Each point is reached from the start by the listed moves, each made once or not at all, plus a little noise. Is the number of moves made odd or even? Then give how often each move was made.

Moves:
(1): [ 16 -23 -20]
(2): [ 15  -4 -19]
(3): [ 29 -15 -12]
Start: [-4 -2 -7]
Points:
[ 39 -20 -36] -> even (0, 1, 1)
[ 57 -44 -60] -> odd (1, 1, 1)
[ 42 -39 -40] -> even (1, 0, 1)
[ 13 -25 -26] -> odd (1, 0, 0)

Moves:
(1): [ 25  -5  21 -14 -34 -26]
(2): [ 15  45 -25  -1 -12 -10]
(3): [21 -8  1  8 -4 29]
(4): [ -5 -17 -27  -5 -12  -4]
Start: [-12  -8  -5  14  18 -19]
Points:
[  3  38 -32  12   8 -29] -> odd (0, 1, 0, 0)
[ 23  17 -36  -8 -39 -60] -> odd (1, 1, 0, 1)
[  8 -16  -5  23  15  12] -> odd (0, 0, 1, 0)

Moves:
(1): [  2 -27   3 -15   6  17  17  -9 -14]
(2): [ 7 40 14  6 -9  8 23 14 27]
(3): [ -7  10  21  16 -21  25  28  19 -30]
(4): [ 39  15 -22  21  36   9 -35  11  -4]
(5): [ 13  34  59  24  24   6 -46  -3  36]
(6): [-19  14  18 -20  -8  -8  -8  18  13]
(7): [ -9  -1   1  -5 -38  11 -22  37  29]
(8): [ 26  40 -15  -3  12 -16  -8 -29  12]
Start: [  7  -5  15  -4  17  -2  10 -10   3]
Points:
[ 55  60   0  24   5  27 -26  27  11] -> even (0, 0, 1, 1, 0, 0, 1, 1)
[ 30  10   4 -23  35  -3  19 -47  -2] -> even (1, 0, 0, 0, 0, 0, 0, 1)
[ 51 -14  -5   3  55  27  -6  -8 -15] -> even (1, 0, 0, 1, 0, 0, 0, 0)

Moves:
(1): [ 16  -5  -8 -14  -2   8   5   1  13  16  -3   9  17]
(2): [  7  -5 -12   1   0  -4  -9 -20 -16   9   4   0  -1]
(3): [-20   6  -2 -12  -5  -1  21  -8 -10  -5  11  10   2]
(4): [-20 -18  -1   0   8   4  11   2   6  13  -6  12  -1]
(5): [-21   9  -6 -20  12 -18   4 -15   9   4   6 -29   1]
(6): [  0 -12 -21   6 -10  -9  10  -2   6   6   8  -4 -15]
(7): [  4 -13  -3  -1  -9  11  -1  -2 -25  -4  -9 -23   7]
(8): [ -2  -7   7  -1 -31   4   3 -16  17  -3   1  -4   3]
(9): [ -7   3 -18 -11  -7   4  -3  13  -6  -3  -1  -3   5]
(10): [-10   8  -1   3  -5  -1 -13   4   3  14  -3   8  -4]
(11): [-5 18 -8 20  0 -4 -1 -7  8  8 14 -5 26]
Start: [11 -2  2 -1 -3 -6 -5  1  0  6  2 -6 -5]
Points:
[ 16  -2 -21  19 -12  -2 -15 -28 -33  19  11 -33  28] -> odd (0, 1, 0, 0, 0, 0, 1, 0, 0, 0, 1)
[-14 -42 -47 -18 -26   2  19 -25 -24  54   4   6   0] -> odd (1, 1, 1, 1, 0, 1, 1, 0, 0, 1, 0)
[ -2  -9 -10 -32 -41  -1  -6 -27  17  32  -7 -45  19] -> odd (1, 0, 0, 0, 1, 0, 1, 1, 0, 1, 0)
[ 31 -33 -60 -19 -32   6  -3  -9 -29  30   2 -27   9] -> odd (1, 1, 0, 0, 0, 1, 1, 0, 1, 0, 0)
